Rows are points. Examples show where two turns around zero, p and q, send a point. Write where each new point lands after one turn and then the other. Backwards means that the second turn is done in reverse. Each puzzle has new turns, and all numbers are rounded.
In the rows, 128 means zero.

Turn p:
[159 145 101] -> [101 137  94]
[116 147 120] -> [111 112 132]
[140 137 166] -> [123 158 155]
[143  80 144] -> [174 153 122]
[114 132 100] -> [122 101 113]
[ 96 126 136] -> [137 106 151]
Turn q:
[111 118 147] -> [134 142 151]
[133 167  79] -> [ 93 127  76]
[127 100 136] -> [132 116 154]
[140 127 150] -> [153 128 132]
Where do these land?
p, then q: [107 113 135] -> [149 112 134]
p, then q: [105 142 118] -> [126 124 156]
q, then p backwards: [127 106 103] -> [109 154 119]
p, then q backwards: [174 151 156] -> [ 75 153 129]

Turn p:
[133 134 128 156  90  68] -> [136 128  76 112  81 102]
[130 100 123  78 147 158] -> [127 121 149 133 192 125]
[179  98 136 122 147 113] -> [177 136 110 157 150 118]
[127 123 129 156 101 127] -> [130 106 126 129  97 117]
[113 143 104 126 146 142] -> [114 126 134 119 136 162]
[120 156 138 120 125 156] -> [119 139 164 113 124 134]
[ 94 141 138 138 140 132] -> [ 93 139 136 135 116 138]
Turn q:
[157 177 130 139 117 142] -> [122 174 138 142 140 161]
[137 117 115 128 124  97] -> [138 135 112 109 141 108]
[ 68 112 115 136 110 120] -> [ 99 111 118 102  83 104]
[107 136 150 135 113 119] -> [102 136 132 139 117 109]
[144 118 135 139  92 145] -> [132 141  97 155 115 135]
[157 144 130  84 177 151] -> [169 115 180 136 153 155]
[126  93 121 135 162 122] -> [133  85 119 113 148 124]
Where do these land?
q, then p: [ 82  82 105 122 155 106] -> [125 111  90 130 177  85]
p, then q: [115 137 108 139 126 112] -> [140 126 125 119 101 136]
p, then q: [147 126 138 139 112 166] -> [128 126 114 166 146 109]
p, then q: [153 148 164 109 109 138] -> [130 161 148 145 155 102]
p, then q: [119  87  87 117 157 102] -> [134  87 119  85 131 166]
p, then q backwards: [116  93 128 150 140  99] -> [135  98 151 153 104 140]
p, then q: [131 164 151 120 103 156] -> [130 148 151 164 127  95]
p, then q: [137 153 136 133 151 136] -> [118 145 140 149 126 148]
q, then p: [151 162 135 123 100 136] -> [134 145 151 112  94 147]

Turn p:
[169  99 118 144 117 114 140 107] -> [152 112  87 138 110 109 146 143]
[138 106 148 150  66 151 145 135] -> [127 105  96 150 105 183 152 125]
[131 110  94 137 134 103 155 117] -> [135  88 112 121 135  97 127 137]
[119 175 143 116 153  97 157 136] -> [128 117 190 116 118 102 140 115]
[132  95 114 140 172  93 121 155] -> [137 117 122 141 116  83  75 126]
[124 149 138 152 145 124 117 104] -> [125 145 136 147 145 106 147 111]
[138 120 122 128 116 168 121 161] -> [ 99 137 116 136 112 158 113 152]
[111 141 104 118 130 172  94 132] -> [ 90 161 121 115 157 146 116 142]
[116 138 147  90  92 111 118 125] -> [149 134 136  89 120 159 136 103]
[101 146 152 104 156 148 111 108] -> [138 165 164 127 163 137 125 128]
Turn q:
[ 99 130  96 108 146 163 105  97] -> [124 166 134 117 105 148  78 111]
[100 107 156 100 142 134  96 135] -> [ 88 126 167 139 126 135 103 143]
[147 133 160 135 142 102 154  93] -> [137 129 142 140 123  75 153 108]
[135 138 127 157 126 161 106 149] -> [141 115 109 155 109 157 119 144]
[135 118 118 130 148 164 167 141] -> [162 118 143 136 139 157 128  94]
[158  92 141 131 134  84 128 139] -> [126  80 138 113 145  91 134 139]
[155 139 149  98 112 110 125 136] -> [134 133 150 118 135 113 154 164]
[118 153 103 139 107  87 117 155] -> [114 135  81 117 160 124 135 156]
[105 141 103 155  95 146 154 107] -> [126 148  89 118 110 151 149  93]
Where do these land?
p, then q: [123 136 108 126 108 132 120 122] -> [127 144 137 117 138 137 116 114]
p, then q: [125 110  87  95 122 137 147 127] -> [127 114 156 111 155 152 103 147]
q, then p: [159 151 123 135 139 134 132 122] -> [123 129 115 127  96 110 143 134]
q, then p: [146 101 145 108 146 148 102 108] -> [149 147 117 134 104 160 127  97]
q, then p backwards: [136  92 165 108 169 165  94 178] -> [ 88 110 153 122 158 157 189 170]
q, then p: [105 167 166 164 140  60 172 117] -> [132  69 149 139 155  51 140 103]
p, then q backwards: [128 114 122 109 131 113 140 106] -> [159 126 113 125 131 118 136 136]
p, then q: [129 121  96 147  87 104 105 139] -> [116 151 119  78 120 134 105 107]
p, then q backwards: [121 140 143 175 126 146 162 128] -> [116 123 180 151 130 134 137 152]
q, then p: [116 130 106 120 140 148 106 120] -> [110 160 119 117 131 139 131 119]
p, then q backwards: [120 146 148 121 101 120 126 141] -> [118 111 127 123 114 155 145 117]

Turn p:
[112 101 131 110 134 153 108 138 153 108 129] -> [136 146 119 131  95 111 114 124 120 104 156]
[122 130 146 115 141 120 138 135 129 164 138] -> [140 128 136 115 151 136 128 121 154 103 123]
[152 136 117 147 144 117 126 116 136 110 116] -> [124 135 129 146 119 146 136 151 109 138 111]
[112 134 118 131 129 156 107 143 112 116 125] -> [116 120 125  99 109 121 111 130 111 132 142]
[113 116 149 123 124 123 104 113 111 109 118] -> [111 118 129 145 109 128  97 108 129 126 126]
[138 137 124 130 132 142 142 113 115 106 124] -> [118 128 135 131 119 148 139 122 113 147 138]
[121 135 137 123 125 112 141 117 131 104 114] -> [116 125 144 149 116 126 142 113 122 129 118]
[136 138 121 111 120 123 144 126 114 145 104] -> [145 103 143 122 126 135 142 124 143 141 120]
[148 104 151 119 121 125 134 121 143 119 129] -> [134 134 130 165 128 131 128 129 140 121 148]
[114 126 109 107 123 131 146 114 125 183 135] -> [164 130 117  97 143 132 138 107 164 135 117]
[145 126 118 126 132 111 132 142 116 106 143] -> [130 114 122 142 144 131 134 130  96 125 131]
[119 135 111 183 124 117 150 117 134 159 111] -> [104 135 106 113 134 129 158 151 157 148  90]
[132 137 117 116 131 142 135 159 123 135 147] -> [141 121 130 102 146 122 136 133 114 119 148]
[127 137 142 151 112 120  85 136 150 127 161] -> [114 157 125 134 152  96  90 147 118 125 123]
Turn q:
[134 124  92 148 116 134 116 114 129 132 122] -> [130 102 129 147 117 142 137 122 135 100 129]
[121 130  94  31 130 114 115 126 135 125 127] -> [142 128  90  83 116 181 138 116 102 149  73]
[138 137 126 148 182 141 125 128 134 129 123] -> [123 132 128 158 139 102 140 142 155 134  98]
[135 135 135 148 117 138 118 154 102 127 125] -> [129 134 149 136 110 128 125 160 129 126 146]
[121 132 135 102 135 116 111 122 103 137 134] -> [136 147 123 115 135 138 124 144 104 119 109]
[104 134 130 137 127  74 123 129 132 135 137] -> [101 131  93 134 136 122 102 131 100 117 136]
[125 130 138 119 129 142 137 112 128 108 129] -> [129 140 141 118 126 119 143 108 126 132 123]
[140 134 134 146 118 147 110 132 138 131 141] -> [114 117 148 120 131 127 131 141 149 116 136]
[110 123 135 133 132 140 154 118 130 145 132] -> [133 138 140 142 149 131 115 106 131 136 132]
[139 104 129 120 141 128 132 131 132 113 137] -> [133 115 125 124 139 119 150 130 120 146 126]
[145 128 137 139 116 124 136 117 132 140 113] -> [145 128 121 126 129 119 121 122 143 115 145]
[138 111 135 127 120 147 113 155 133 122 123] -> [133 106 147 114 118 125 128 147 134 145 132]
[128 141 134 145 113 126 174 121 133 127 137] -> [121 149 125 141 134 129 129 100 140 135 164]
[115 130 138 149 116 122 127 132 131 121 112] -> [121 125 133 133 112 110 110 123 125 123 141]
Where do these land?
p, then q: [111 133 157 143 135 116 146 136 151 115 128] -> [102 147 130 137 115 106 119 105 117 138 133]
q, then p backwards: [117 114 134 145 147 159 132 136 140 154 162] -> [154 154 164 136 110 109 137 125 113 142 138]
q, then p: [147 144 141 149 138 109 141 144 149 132 141] -> [138 149 114 111 138 108 138 128 115 107 106]
q, then p: [144 112 114 132 120 139 136 137 101 121 119] -> [120 123 124 135 154 132 139 142 135 139 152]
p, then q: [155 141 147 144  94 131 116 115 119 124 110] -> [120 113 137 132 152 121  85 149 135 127 133]
p, then q: [108 126 110 140 136 118 118 117 112 110 124] -> [147 124 135 138 111 142 119 117 111 110 123]
q, then p: [124 134 117 134 132 111 101 143 109 130 118] -> [115 101 121 123 123 105 126 140 116 132 137]
p, then q: [129 117 101  96 140 163 124 119 118 107 124] -> [143 135 143 108 138 163 153 132 127 104 149]
q, then p backwards: [105 130 119  94 142 131 137 128 112 129 147] -> [137 152 113 139 146 118 133  99 124 119 144]
q, then p: [104 126 133 127 139 145 124 118 123 153 109] -> [118 127 141 143 112 138 103 152 132 131 120]
q, then p: [115 145 107 119  97 117 116 139 153 142 117] -> [141 140 113 121 100 104 103 118 125 144 147]
q, then p: [145 138 133  99 146 112 144 112 134 133 158] -> [149 135 139  99 117 152 155 123 115 125 115]
q, then p: [150  98 155 120 111 122 123 134 127 112 125] -> [157 110 126 142 158 135 128 114 125 114 138]
q, then p: [136 135 125 149 115 117 134 113 143 130 110] -> [130 148 113 149 128 117 127 123 111 139 120]

Turn p:
[111  92 110 130  93  70 140 135 111  85 121 105 127 158] -> [155 157 111  87 118 120 132 122 116 169 126 188 135 160]
[114 111  99 163 101 143 124 106  79 144 163 119 139 105] -> [126 107 113 147 163 166 139 147 149 104 126 172 132 165]
[146 111 141  85 125 139 137 102 108 145 105 113 151 165] -> [141 102 177 131 122 128 141 110 123 159 172 129 134 139]
[159 162 124 180 154 121 121 128 123 144 120 122 124 127] -> [ 65 139 120 133 148 113 116 129 122 111 129 112 141 145]
[131 175 113 121 136  90 112 152 128  93 136 154 151 103] -> [126 155  75 135  92  96 126 154 154 127 135 107 131 138]
[132 129 126 127 135 142 115 122 128 105 153 133  96  84] -> [152 136  98 157 156 128 105 131 132 110 115 118 114 118]
[183 126 113 118 135 145 102 159 103 142  96 155 107 111] -> [105 143 153 170 159 103 117 148 163 168 117 107 123 119]
[101 130 161 124 132 180 130 136 122 134 126 123 140 173] -> [111  95 157 133  99 141 139  82 133 119 132 144 106 105]
[ 92 116 109 101  86 136 124 141 161 130 119  81 109 144] -> [147 134 120 116 119 169 162 124  83 165 117 145 101 105]
[165 132 156 125 108  90 160 141 147 149 124 108  90 127] -> [125 172 143  81 154 148 109 118 118 149 134  92 122 135]
[131 140 139 159 141 145 161 140 159 138 149 131 151 118] -> [109 140 131 124 112 154 128 116 132  85 114 108 158 118]
[109 126 163 115 177 155 117 124 112 145 105 152 152 113] -> [123 103 169 150 108  99 115 143 141  90 149 127 116 100]
[124 158 134 106 143 121 131 124 172 159 149 176 100 103] -> [142 114 113 105 139 120 130 150 140 105 111  58 120  96]
[118 134  85 107 156 110 143 118 122 117 128 123 141 154] -> [136 125 111 121 127  97 169 123 121 135 153 141 157 123]
[115 112 158 153  80 122 144 109 150 102 108 130 117 119] -> [153 142 143 110 113 143 109 118 102 120  85 132 107 165]
[117  93 118 133 146 138  88 110 123 117 147 121 153 143] -> [132  84 116 147 121 126 109 132 118 133 134 167 152 119]
Turn q:
[131 120 109 116 121 166 123  90 144  98 152 104 127 143] -> [143 155 148 114 138 135 142 130 125  88 106  86 116 113]
[ 90 133 150 146 165 108 146 158 144 162 121 122 128 150] -> [146 146 113 148 134 129 108 133 165 163 136 163 110 164]
[129 102 165  98 137 123 132 105  83 139 149 145 193 120] -> [ 99 118 119  81 170 104 124 145 133 139  78 166 139 101]
[132 147 151 146 131 118 131 115 135 193 122 142 113 129] -> [128 114 118 144 137 158  91 153 146 146 132 136 164 154]
[129 183 134 122 121 141 119 130  94  96 132 116 108 134] -> [109 115 139 153 110 122 149 143 146 147 128  86 116  92]
[113 129 172 156 136 117 132 138 143 126 115 140  96 124] -> [136 111 149 144 108 140  92 115 157 138 144 149 118 132]
[103 131 162 162 145  95 135 121 143 167 126 105 115 102] -> [160 115 135 148 134 163  90 152 131 157 132 167 117 139]
[131 109  83 131 114 165 133 126 106  97 139 143 107 130] -> [106 139 150 138 139 118 147  85 101 110 122  89 126 127]
[119 134  95 106 102 139 155 124 142  96  95 121 121 130] -> [159 123 131 147 132 106 169 106 128  99 146 111 136 118]
[171  92 129 124 132 153 137 147 113 152 136 119 176  99] -> [ 87 130  95 114 142 147 144 129  99  99  96 171 130 129]
[163  76 126 126 137 109  99 110 107 150 105 116 167 149] -> [116 102 123  68 135 126 146 149 110 118 102 148 128 176]
[162 107 127 128 122 128 125 130 141 121 122 145 181 145] -> [106 139 122  95 122 102 138 143 123  91 125 154 141 141]
[107 123 165 146 107  93 130 165 144 180 144 118 103 127] -> [143 107  88 152 129 138  62 136 131 146 145 146 108 148]
[ 94 155  77 125 111 148 107 129 139  71 122 139 137 120] -> [151 161 152 148  95  84 160 110 103 127 125  97 136 102]
[138 168 106 127 131 105 143 128 123  99 155 135  86 120] -> [118 137 144 142 131 136 132 127 121 150 182  94 122  95]
[135 138  99  91 135 141 101 132 148 101 116 137  90 127] -> [144 138 123 112  94 138 152  93 130 129 146  85 140 116]
Where do these land?
q, then p: [124 142 142 161 111 153 118 124 119 156 110 104 115 160] -> [ 95 135 141 119 114 134 120 105 101 152  96 157 130 119]
p, then q: [129  94 121  59 138 139 116 152 173 161 110  58 103 118] -> [ 71 111 102 167 145 196 119 128 104 160  87 147 138  88]
p, then q backwards: [133 136 150 145 135  74 163  93 127  74 139 134 133 104] -> [115  90 103 123 106 122 111 134 194 149 130 147 143 167]
p, then q backwards: [130 154 128 157 134 140 148 142 108 168 110 134 146 126] -> [171 136 128 150 141 154 144 121 113 109 125 135 134 155]
p, then q: [120 137  88 148 139 118 114 118 119  80 126 148 122 152] -> [140 125 142 115 150  97 142 136 109 142 165 137 153 163]
q, then p: [142 118 107 137 114 154 129  93 116 147 142 151 131 121] -> [118 125 140 149  94 112 126 124 121 112 159 156 123 129]
q, then p: [164 132 126 160 143 164 158 138 137 150 122 144 131 111] -> [120 105 121 141  91 120 144 105 137  88  98 144 123 134]
p, then q: [113 132 125 102 121 100 135 109 164  81 156 168 128 154] -> [137 101 105  91 145 127 165 149  91  93 152 115 148 139]
q, then p: [130 148 135 100 137 147 116 147 130 127 152 104 112 123] -> [125 144 119 153 151 148 154 137 105 125 116 119 117 124]
q, then p: [118 121 109  46 110 164 120 130 133 164  95  86 146 122] -> [139 172 154 166 145 108 182 126 104 150 127 128 192 149]
p, then q: [111 100 147 147 121 111 119 135  91  90 127 131 163 192] -> [139 120 127  89 142  83  78 122 130 114 133 113 186 138]
q, then p: [113 111 117  97 148 134 122 130 137 151 150  88 142 118] -> [115 143 137 160 157 103 164 124 130 141 133 105 129 120]
q, then p: [138 133 130 128 117  86  99 131 157 102 142 128 147 117] -> [147 141 104 129 134 144 119 145 171 157 140 119 108 135]
p, then q: [116 136 136 164 145 130 138 120 115 166 116 164 118 113] -> [156 128 134 116 106 112 136 101 157 136 141 148  91 117]
p, then q: [106 121 139 143 119 134 125 135 136  90 131 142 125 102] -> [123 108 145 132  93 119 144 125 119 118 148 113 144 134]
q, then p backwards: [150 130 164 121 142  90 112 117 119  99 122 158 115 116] -> [119 107 158 110 142 111 118 145 125 160 132 130 146 173]
q, then p: [138 130 114 159 103 139 146 162  95 170 126 134 100 129] -> [ 97  94 122 119 139 125 137 121 114 110 111 189 139 129]
